Every row gives one point. A path goes straight from each point to the next, and from the last back to the first. The post is the endless flat space through its rows: a point in 2 columns, a line in 3, a plane in 4, and so on, so that a path can go around it. Count how often the path circles the post. Going back the other way cancels.

Post (2 x 3):
[[ -2  -3  28]
 [  3  11 -19]]
Path (13 x 3):
[[ 12  -6  19]
 [ -5 -17 -33]
 [-17  -6  27]
 [-33  -8 -36]
 [  0 -27  10]
 [-50  -6  24]
 [ -5  16   9]
 [  9   2  95]
 [ 12  -1  12]
 [ -7  -8  -2]
 [-52   1  10]
 [ -8  30  -8]
 [ 34  20  52]]
Times around: 2

Post (8 x 9):
[[ 39  76   1  21  10  -7  33   6  12]
 [ 33 -13   3 -34 -21   0   8 -28   9]
 [-12 -18  -8  18 -22  -6  10 -18 -24]
 [-20  -6  15  -4 -45 -19   0 -36  44]
 [ 17   6  21  16   1   4 -27  34 -50]
 [ 26 -38  -4  15 -23 -18  21 -13  10]
 [-18  23   9  22  -4  50 -32  36   3]
 [ -1   5  -4 -10  -6 -18 -55 -15   8]]
Path (22 x 9):
[[ 37  25  18  15   0  19   3 -19  39]
 [ -2 -10  30   3 -12 -32  15 -19  22]
 [ -7 -15   6  21 -25 -58  -6 -12  19]
 [ 24 -34 -26 -43 -32   2 -37 -10 -27]
 [ 21   9 -48  18 -24  22 -24 -10   7]
 [  7  44  66  14 -26  -4  -8   8  15]
 [ 12  20  54   2  -5  -7   8   8   9]
 [ 10  26  22  17  -6 -20  11  20   7]
 [ 32  -1  -4  21 -17 -65   6  25  30]
 [ 10 -14  -4  26  16 -50 -65  19  -3]
 [ 24  54  32  -1  28 -43  13 -14   4]
 [ 14  44  11  29  15  32  17 -18 -39]
 [-23 -33  46  32 -78  19 -12   3 -44]
 [ 22 -15   4   8 -24  45 -25 -15 -21]
 [-12   7 -20  23  10  44 -20  -3   3]
 [ 51 -55 -27  10  18 -41 -31 -19  33]
 [ -6  -2  41 -18 -38  11 -27 -10  -3]
 [  4 -10  12   5 -34  87 -17  36  24]
 [-32 -10  22 -21 -63 -23  -9 -19  -2]
 [  5  -6 -28   0  -5 -28  16 -23 -13]
 [-47 -13  30 -25 -20   0 -12 -36 -36]
 [ 20  64  19  27   4 -31  13 -37 -50]]
Times around: 0

Post (13 x 14):
[[-23 -15 -19  15  13 -13  -7  -2  -9 -14  10  26  43 -18]
 [  2  15  32  -6  26   0  12   6  -2  48   8 -13  14  15]
 [  3 -11  12   1  39 -21  -1   8  10 -13  -2  31  -1   2]
 [ -8  -1  10 -42  -3   7  15   4 -48  -5 -55 -25  32  62]
 [ -7 -22  34   9  16 -46  18  24  17  22  32  -2 -25   1]
 [ -4  -2 -20 -17  -4  -3  15 -10   0  -6 -11   4  -1   2]
 [ 31  19   4  27  64  20  16  59  23  28  14 -25  -4   5]
 [-28  -6  -8  21  17 -21  -8 -28 -59 -16 -80   6  20  15]
 [-20   6  19 -15   6 -26  13  -1 -18 -18  36  29 -26  23]
 [-25 -18 -18  -3  15 -27 -10 -33  -8 -23 -11  -3 -13  32]
 [ 10  -3   1 -25   7  11 -12  26 -21  18  -5 -36 -10   1]
 [ -1 -14  12  40   2 -21  -3 -19   6 -18 -12  20  37  14]
 [ -8  25  18  23  33   4  -7  34  23  13 -12 -11  21  -7]]
Path (28 x 14):
[[-15  19 -47  12  52  -5 -16 -14 -34 -29 -50  -5 -56  41]
 [-43  42  -9  16  30 -19  20  -6 -25  35 -24  18  76  15]
 [-20  16  -5  44   8 -21   8  18 -25  -6 -95 -60  32  -6]
 [  9 -34  -8  29 -20 -56 -14  10   4 -30 -58  -1 -16 -40]
 [-34  41 -11 -27  37 -13  -1  28   2  23 -21 -14 -35  17]
 [-19   2  32  19  30 -12  36  18 -32  43  -7  -1  15  56]
 [  2  -5 -13  -7  16   8  41  36  20   3  10  12  -1 -25]
 [-21  13  52 -41  25 -14   3  -5  40  18 -11 -18  19  11]
 [ 16  45  23  13   2 -15  11 -29  -3  25  -1  19 -13  -1]
 [ -3   3 -15  10  42 -17 -17 -16  11 -28 -17   2 -22  56]
 [ -7   0   8   1 -13 -14  -4 -36  23  -8   6  38   0  10]
 [-13 -11  44 -35   8 -11  17  -9 -12   5  45  45  42  28]
 [ -8 -42  55 -50  11 -24  -5   6   1 -42 -49  -2  55  56]
 [ 25  28   0  46  36   9   1  -3 -15   2  -2 -29 -15   4]
 [ -5  -9  19  20 -17 -50  27 -12 -32 -18  -7  56  -5  -7]
 [ 29  11  11  22  29  19  -8  70 -19   5 -29 -16  19  43]
 [-23  29   0 -19  -9  18 -39 -43 -42  -5 -16  11  -4  19]
 [-28 -33   2  22 -11  -7  20   6 -13  24 -10 -17  32 -19]
 [ 10  -8  27  -4  -5  -5 -30 -22   3 -15   0   6 -16  27]
 [-18 -70  -6  41 -40 -21 -22 -23   8 -46 -32 -49  13   6]
 [ 40  14  77 -30  -5  -2  26  17  28  47  31 -22 -14  17]
 [  7 -21  -7 -20  35 -23  23  11  33  20  30   6  60  10]
 [-36 -11 -36  39 -32 -46  -4   5   5 -18 -29   1 -13 -31]
 [-30  14  21  -2 -30  11  14  37  13  19  -9 -25   0   5]
 [ -9   3  31 -16  -4  10 -16   9   9  27 -25 -62  -5  24]
 [  1   0  13  -9  25   3  46  26 -29   9   9   7  43   5]
 [  1 -15   2 -30  -9 -37  27 -33 -40  21 -13   0  29   9]
 [-29  26  -7  -1   9 -36  -2  20  15  10 -22  13 -29 -25]]
Times around: 4

Post (17 x 18):
[[-26  15  41  -4  -5   2 -12  13  26   3 -20  23   0  17 -11  12  11  -5]
 [  2   2  10  -9  24  18  11  15 -37  28   0 -11 -19   4  -8  -4 -19   2]
 [ 48  -5   8 -32   5 -23  27 -21 -13   6  36 -13 -32  -5   6  26  21  40]
 [ 33 -18  51  21  -3 -38 -14  -4  25  13 -30  19  11  17 -13  -7 -22  -3]
 [ 12  33  -3 -39 -10  33 -10   6  33  30   7  15  -5  40  -5  -1 -18  -2]
 [  9  -7  38   4  44 -31   6  -1  -1   6  18 -18 -16  22 -36  34 -49  10]
 [-13  30 -36 -95  -3  15 -33  -3   1  52  -9 -48 -50  71 -33   0   0  13]
 [  0 -26 -48  46  40 -24  13  51  -6   7  42  31   5  -8  -6 -14  -9  -5]
 [ -2  -4   8  -7  10  28 -19 -27  11   7 -10  10 -31   8 -10  -8  -1  16]
 [ 17  25   3  -5  14  22 -15 -22   2  28 -21 -12  -3  41  36  50  32   0]
 [ -2  -4  19  32 -19  31 -10   0  10 -16  -3  -5  45 -19 -18 -31  21  -8]
 [ -8  24 -14 -23  11  17  13 -29  10  32 -16   0  10  54  11  11  36  26]
 [-14   7 -22   3 -36  -8 -11   5 -10  -8   6   4  -9  30  13 -25   5  29]
 [-31  21  32 -19  -7  35   5 -44  31  54  45  32  33  22  15 -16  -8 -40]
 [  6 -26  -5  19 -36  -3   9   0  10 -35 -31  25  26 -19 -25  -8   4  -5]
 [  1 -19 -13  -4  30 -13  -9  18   6 -19   2  28  35 -13  26 -24  12   0]
 [ -8   2  -2  39  21  11  23   6  11 -31 -26 -10 -14  33  11 -42  13 -26]]
Path (20 x 18):
[[ 40  -9 -40   5   6 -23  22  42 -34  22  23   0  17  20  15  -1 -12 -14]
 [ 57  17  58  43 -12  22   7  31  -2 -19  -3  -1   3  25 -34 -30 -18  -8]
 [ 36  31 -12   4  -3 -12   0 -19  -1  47  52   8   0  17  18   2  -5 -65]
 [-28  18  13 -10  23 -39 -18  57 -50  10 -13 -14   2  23   7 -40   8  46]
 [  3  19  -4  33  23  -8 -40  34  37  31   8  -9  27  46 -42  -6  32  15]
 [-45  12 -44 -68  42  24  13  21 -21 -34  18  22   6 -12 -31 -11  46  -5]
 [-19  32 -18  10 -22   0  -6 -14  12  -1  37  10 -24   1  -5  -5   8  30]
 [ 21  24 -19 -29 -12  38 -15 -29 -11  95 -43 -45  21  67  38  -2  -1  17]
 [-34  -9 -12  76 -14  -2  24 -10  11 -18  -4  18  22  45 -11  -1  -3   4]
 [ 20 -50 -51   8   4 -28  10  -9 -36 -27  22 -23  57  -8 -41  -7   0   1]
 [-26 -22  30   8 -12 -40   8  10 -11   1   9  25   5  33 -32  13 -53 -20]
 [ 59   1  34 -15 -45  68  31 -41   3  41 -69 -25 -19  40   0 -22  -9  -5]
 [  1 -28  12 -26  19 -12   2 -31  12  37  24  -7  -7  -3  15 -38   5   8]
 [ -3  13  33   3 -10   6  -6 -15  17  31 -14 -30  37  20   2  27  -6  16]
 [-19  20  18 -11  47  -2 -14 -36 -27  37 -24  -4 -12  21  24 -17  -8  20]
 [  5  15  32 -18 -10  -9   3  31  17 -32  37  -6 -17 -27 -90 -40   0 -20]
 [ -1  24  18 -38  51  13   3  -9 -24  33  -2   3 -35  19   3   0  26   2]
 [-11   4 -10  11  34  34 -18   0  22  29 -42  14  -4 -11 -23 -25  14   5]
 [ 44   2  24 -27   0  -6 -57 -30  -1  24 -35 -32  17  -5  18  21  29  19]
 [ 66  18 -46  -9 -14  26  35  -1 -49  27  19 -34   2  -2   1  20  37   0]]
Times around: 0

Post (17 x 18):
[[ 13  -5  -4   2  26  12 -12 -23  35  24   5  17 -10 -22   0 -18 -34   6]
 [  1 -34  24 -22 -60  27  21  -5   4 -16   5  11  11  17  12   2  34 -14]
 [-23   1   9  -1  18  -6  22   5 -12  -7  18 -28   2   2   1  30 -17 -20]
 [ 10  -8 -14 -18  17   6 -20  32 -21  -2 -42 -33  25 -32  21  -8 -22  48]
 [  0  24  -4   5 -17  -9  16  25  21  18 -33 -43  -3  24  14   7 -24  37]
 [-49  -9  26 -10  -2 -21  -5  16   4   4   4  -8 -13 -39  25   1 -20  17]
 [-12 -35  50 -41  13   5   9  16 -27 -60  -8  19  17  -1   5   4  15  38]
 [ 38  -1 -13 -21  -3  15 -56 -16  33 -45  27  11 -27  -5 -54 -16   0 -19]
 [-25  25  -1  10 -49   8  27  42   8 -36  33  26  -5  43 -11   1   0   8]
 [ -4  27 -21 -15  11  14 -54 -50   4   8  23  21 -14 -12   5  -8 -43   0]
 [-49  -4  14  44 -50 -31   7  13  39  -3 -19  16   9   2  -4  -6 -10  -4]
 [-24 -12  54 -16 -26  32  13   5  20   9 -13  16 -14  -3 -31  45  -2  41]
 [-25  11 -11  16   9 -13 -19  -2   6  11   4  12 -19   8   9  -6   0 -21]
 [ 28   9  17  51   3  20  25  -8   3   6  22 -12 -23  34  20  27 -24 -11]
 [ 12   9  16  18 -31 -17  -2 -28  11  36  36  -3  -5 -11 -30 -18  10  -1]
 [ 24   5  29 -19  -3  45 -45  -9  10   9  -6  21  13  10  11  -9 -14 -10]
 [  3 -10   3 -17 -21  12  10   2  19  49  13  16  32  18  29  32  -2  12]]
Path (28 x 18):
[[ 13  27 -18  20  -9  29   5   8  30  17  -9 -12 -35  31   6 -16 -47  21]
 [-49  13 -44  -4  13   6 -10  24 -13   7   1 -28 -15   2   9  -4  -3  16]
 [ 19  50 -26   5  37  17 -15 -27 -26  37  -4  21  36  45  36 -30  -9 -11]
 [  1  -9  -5 -16 -14   4   6  14  19  41 -49 -28   0 -57  -5  20  -4  16]
 [ -5 -44  72  17 -21  33  60  -9  -7  26  29   9 -32 -24  -7  19  25 -23]
 [-29 -14  10  -6 -18  -9  -6   3  13  26  43  23 -20 -29   7 -15 -23  12]
 [-59  15 -14 -20 -38  -6   8  -3  22   0 -19 -44   0 -12  25  -6 -43  12]
 [-52   4 -34 -21  -9   0 -10 -40  40 -27  80  21  -8 -17 -19  -9   1 -68]
 [  3 -16   6 -13  29 -39  13  22 -28   4   3  33  29   3  25  -9  50  51]
 [-51  -9  -5 -39   6 -39  68  -9 -26  -2  16  55   6   6  15 -31  20   1]
 [  3 -38  34 -59 -27  34 -17 -13 -16 -22  25  31 -17   4   8   9  -7  -8]
 [-11   8  25  -4 -28  23 -37 -41  25  31  12  -5   9  -3 -39   4 -28 -26]
 [-28   2  21 -25 -30  79  -5  -6  40 -31  12  62 -29   3   0 -26 -12  24]
 [ 41 -29  24  46  10  -7  21 -68   6  16  35  53  63 -15  39 -45 -13 -26]
 [-40  -4 -16 -14  -8 -39   2 -22 -22 -46 -29   8  24  22  10  16  -2  -8]
 [-56  -4  32 -47 -22 -66  23  -3  14  -2  36 -15  -2   7 -27  12   4 -17]
 [  1   4   2  -1 -34   8  -2 -25  37  23  58  24  32 -18 -43 -19 -38 -10]
 [-36 -76 -22  -4 -12 -32  -5 -21  31 -47 -30  14  45 -33   1 -17  12  16]
 [-81 -42   0 -14 -31 -26  16  13  -5 -32 -33  22  40 -40  45  21  26  34]
 [ -5  -7   5  18 -40 -10  24  25  28 -24 -22  -1 -15 -52  48 -82 -24  23]
 [  1  17  64   9 -19   7  20  39  12  11  38 -22   0   1 -33  40 -27 -10]
 [-21 -22  20 -42  -9  11  17  49  -8  30   8 -17   5 -34  -4   1  -2  32]
 [-47 -51  23 -43  27  11 -60  29 -14 -40  -7  31   8 -24  21  15  -1  19]
 [-50  10 -11  21   7  18  13 -21  20  54  40 -55   8 -35 -26  74 -38 -27]
 [ 27  10   2   8 -17  17 -11  68 -16  19 -22 -33  27 -12  32  36 -10  65]
 [ 48  29 -15 -15  49   9 -49  -6  26   2  -7  16  29  35   8 -19  -7 -30]
 [-79  18  20 -30 -44 -21   0   1 -41 -53  34   4 -12  38  11  68  17 -54]
 [-10   9   4 -13 -45  -1  12  28  39  -3  26 -22 -43  -6 -36  33 -45   5]]
Times around: 5

Post (17 x 18):
[[-31  -3 -32 -11   1 -22  13 -19  16 -14   7  -3   6  26   6  53  16  26]
 [-51 -25 -14 -29  17   5  -3  -8   7 -22 -11   9 -32  33  -6  65  21  18]
 [ -3  -2  -9 -22  14 -18  -5 -38   9 -35 -16  -5 -40  19   8  49   2   8]
 [  6 -15  45  10  -4   2   8  13   6  11  23 -23 -10 -34  -7 -30  18 -19]
 [ 26 -22 -28  -3  19 -11 -11  33  15 -45  14 -28 -35  27  11  16 -19 -13]
 [-12 -21 -11 -43  -4  26 -30 -24   2  16  27  -9   2 -35  11  16  15  11]
 [-33 -16 -37 -63  28 -31   5  -9   5  -7  -2  15 -12  17 -21  75  33   1]
 [ 41  13  28   5  -7   6 -23  32   0 -11  -4  11  -3 -19  14 -15   8 -10]
 [ 10  10  32  30  14  16  -6  15   6  30  18 -38 -11  -4  13   4   1 -28]
 [ 15 -11  38  41  24   8 -12 -13 -31  11  18 -25   3   3  10 -40  18 -23]
 [  9  18  11  15   9  30  21   4 -20  13  14   6 -30 -16  14 -34  42   5]
 [  9 -20   8  25   0 -27  -7  19 -12  -2 -18 -49 -12  -4  32  11  33 -26]
 [ 24 -14  16  45  31  -1 -13  19  -9  20 -20 -38 -20 -12   0 -24   3   6]
 [-16  -9 -22 -35 -22   5   4 -15  -4  24  -1  17 -15   7 -14  17   3  -8]
 [ 24 -27  15 -12 -10  15  -1   2 -32   4   0 -11  -3 -18  -6  31  29  13]
 [-23 -10 -27 -18 -10  30  -4 -35 -34 -21   4 -19  -1 -45 -20  29  12  -4]
 [ 16   8   9  -7 -17 -17 -27  47   4 -26 -18 -59 -23  28   0 -10  18 -12]]
Path (23 x 18):
[[-11 -16  -3 -14 -15   9   5   0 -14  11  10 -52  34 -31  -3  30  32 -34]
 [-12   7 -25 -51 -30  29 -43 -46 -21 -17 -17 -38 -13 -31  -3 -17  32  25]
 [-12   5 -21  -7  42  -3  -7  23 -18  18 -37 -40 -25  16 -11  -4  25  10]
 [ 11 -15  50   3  -7 -33 -11 -10 -13   4 -17 -50   1 -36 -14  -3  22  -8]
 [-13   8 -10  -8   4  -1  29  14 -18 -26  17 -11 -18  35  11   4  25 -30]
 [-38   0 -22 -33  14  -8  16 -37  28  48   9  11  -8  -4  13  -9  36 -15]
 [ 67  14  21  28 -12  13 -11  31  -1  30   2  -1 -18  -2  20 -23  -5 -13]
 [  1 -12 -32  15  -3   0  39  12 -35 -19 -95   3 -36  -8   2  46  48   7]
 [  3 -24  30 -20  13   0 -32 -10 -30  -9 -24  17  -3  -9  -2   9  20 -37]
 [ 22   1 -11 -51  18 -11  -5 -11 -14 -11 -30  49 -18  -1 -28  39  36 -26]
 [-19  18  34  -2 -35  -3  27 -41 -12  -3  -9  12 -54  14  34   1  77  17]
 [-12 -30  11  28  56  31   6  13   5  21 -18 -14 -30  -9 -38  10  29  35]
 [ -2  -4  51   5 -15 -14   4  29 -13   5 -10   8  21  51   4  19  25 -63]
 [ 18   2  23  15  19  17  -7   0  17  -9  25 -34   8  39  35  30 -40 -52]
 [ 35   1 -17 -15 -31 -11  -3  39  10   9   6  -8  -5  11 -24 -18  19 -31]
 [-25 -19  -1  -6  24 -13  -4  18  13 -18   0  -9 -14  -3 -35  14  19  31]
 [  8 -32  -2  23  30  20  39  -6 -12  -6  34  17 -31   8  21   1  55 -19]
 [ -8   6   6 -10  44  66 -44  25   9  -8  47 -72 -17  21  17  16  12   5]
 [ 14   7   9 -41 -38  -1 -21   6 -14   4  -6 -15   3  17  -1 -10  23  18]
 [-18 -49 -39 -12  31  49  15 -16  -3   9   4  29 -15 -23  35  19   8  16]
 [ -4  13  12  14  13  -9 -58   2  -6  -5  10 -75  16 -39  62   2  -6 -43]
 [ -8 -17  20 -65  -5 -22 -19  18  10   8  35 -23 -16 -25   6  -5  55 -29]
 [ 31 -11  20 -21  25 -19 -24  34  -5   0  -2 -58  -2  24 -23  31 -29 -10]]
Times around: 0

Post (17 x 18):
[[ -1  18   1  40  34  11 -35  68   4   7 -62  -6 -12 -11  20 -57 -24  39]
 [ -3  -9 -27 -30   6  -8  15  28  40   7  26  -8  30  24  11 -15   2 -16]
 [-20   0  -9 -10 -16  -7 -21   3   5  17  27  -2   1  10  20  -7 -16   3]
 [ 46  16 -16 -28  -3 -58   3  21  12  33 -22  20  -8 -84   8 -16 -28  41]
 [-24  28   4  50 -32   9  -4  29 -12  21 -31 -23 -22  10 -32 -29  17 -12]
 [ 22  -4  -4  13  28   9 -10  42  23  37 -32 -16   5  10  62 -45  -2  23]
 [ 48  22  -8   2 -40 -38 -29   5   0  -3  10 -21 -23  11 -22 -21  -5 -45]
 [-26  36 -32  -3 -17  37   7  22   4  -6  -2 -42  23  29 -26  50  23 -39]
 [-34  20  40  15  25   9   1  33 -15  34   8   3  -5   7  21 -35 -18 -31]
 [ -4  18  30  22   9   2  12   8 -67  19  12   4  13  14  -6 -30 -11   2]
 [ 19  -2 -16  24  -8  -5  35 -17 -36 -13  26  35   5 -43   4 -15 -18 -49]
 [-17  10  19  12  28  10   6 -13 -10 -24  15 -22  23 -26  -1  -2  12  11]
 [ 21 -21 -17  21   8  -1  -3   5  -9  -1  14 -21 -33   0 -21   9  43 -21]
 [ -2   6  -3   0 -24  28 -25  54  21  25 -17 -33  23 -10 -12  16  26  -5]
 [-24   5  16 -12 -23  37  37  32  16  26  19  -7 -13   2   5 -13 -16  -6]
 [  6  12   3   0 -11   1  14  42  -2  -6   1  18  -5   4  32 -33  24 -19]
 [ 13  11  28  23  12 -45  -7 -12   1  17  -9  20   7  -2  13  -6 -34   3]]
Path (26 x 18):
[[ -5   6 -57 -33 -52  15  29   1  21  41  31 -15  15  38  17   4 -13  18]
 [-11  15 -41  -4  37  18 -43  26  19   4 -32 -18  22 -13 -26  51 -15  -9]
 [-38   8  11  13  13 -16 -25  34  33  -7 -23 -16  -3  12 -14   6  31 -33]
 [ 37  38   2  28   6  11 -27  50  -7  -7 -62 -26   7 -19  39 -27   1   8]
 [  3  35   0   5 -11 -37  19  27 -67  34  34  24 -38 -32  -7 -58 -17   4]
 [ -6  30  40  66 -12 -13  28  -2  30  29 -46  54 -14  10  -9  27 -32  -8]
 [-10 -18 -18  -6 -24  10  22  36  12  -8  11  23  -3  -4   3 -48  19 -14]
 [ -6  54 -38  15 -31  36 -35  11 -29  -7 -70 -74  43  47  14  43 -33   9]
 [  3  21   0  60 -21  12  16   5   8 -20 -30  -9 -24   7  35 -33 -22   5]
 [-13  61   0  28 -15 -18   2   6  30  -1 -17  -6  17 -46 -12 -24 -19 -22]
 [ 25  15 -33  11   1  -2 -19  -5 -14   1 -16 -23  24  22  -4  10  19  49]
 [ 32  29 -46   8 -12   0  26  35 -38   2  16  20   2 -31 -48 -19 -59  12]
 [-32  -1  11  16  17 -23 -39   6  12  31  27 -50  -4 -20  -7   8 -21 -33]
 [-14  11  -2   0   4  32  18  56 -27  19 -55  -9  13   5  46  -2   3  25]
 [-26  39   1 -10  16  40  30  58 -12   0 -16  31   3  30  14 -16  -6 -21]
 [ 61  28 -47 -37   9  20 -31   4  23  -5   2 -76  17 -36 -28  46   2  32]
 [-31  82 -24 -23 -81  11  -9  68  43  41 -22 -29  43  20 -35  25  -1   1]
 [-12  18  37  -8   5  23  19 -21   7  39  -8  -8  19  -3  48  -5  16  73]
 [ 24  28 -17  -4  -6  11  28   4   7  21 -42 -61  21  14 -32 -13 -30  20]
 [ 36 -11   8  21  10  10  32 -11 -72  -1  12  22 -29  -1  -2  30 -61 -34]
 [-51   3  34  13  48  -7  16  55   0   5  18   9  14   2  15 -17   3  23]
 [  2  10  10   6  -7  38 -24  35  -9  -5  55 -21  56 -34 -15 -14  17 -30]
 [ 25 -45  10  10  13  17 -28 -52 -32   9  67   0   6 -42 -14  11  -9 -23]
 [-25   3  14  32 -36  -8  18 -22 -38  57   3 -12  -6  48  12 -41  13  -3]
 [-40   3 -37  15 -39  55  14  53 -33  47 -17 -39  -1  -8   7  -9  33  -9]
 [ 23  26 -12  11 -58 -25 -14  31 -19  35  18 -15 -14  -4 -49 -17 -15 -37]]
Times around: 3
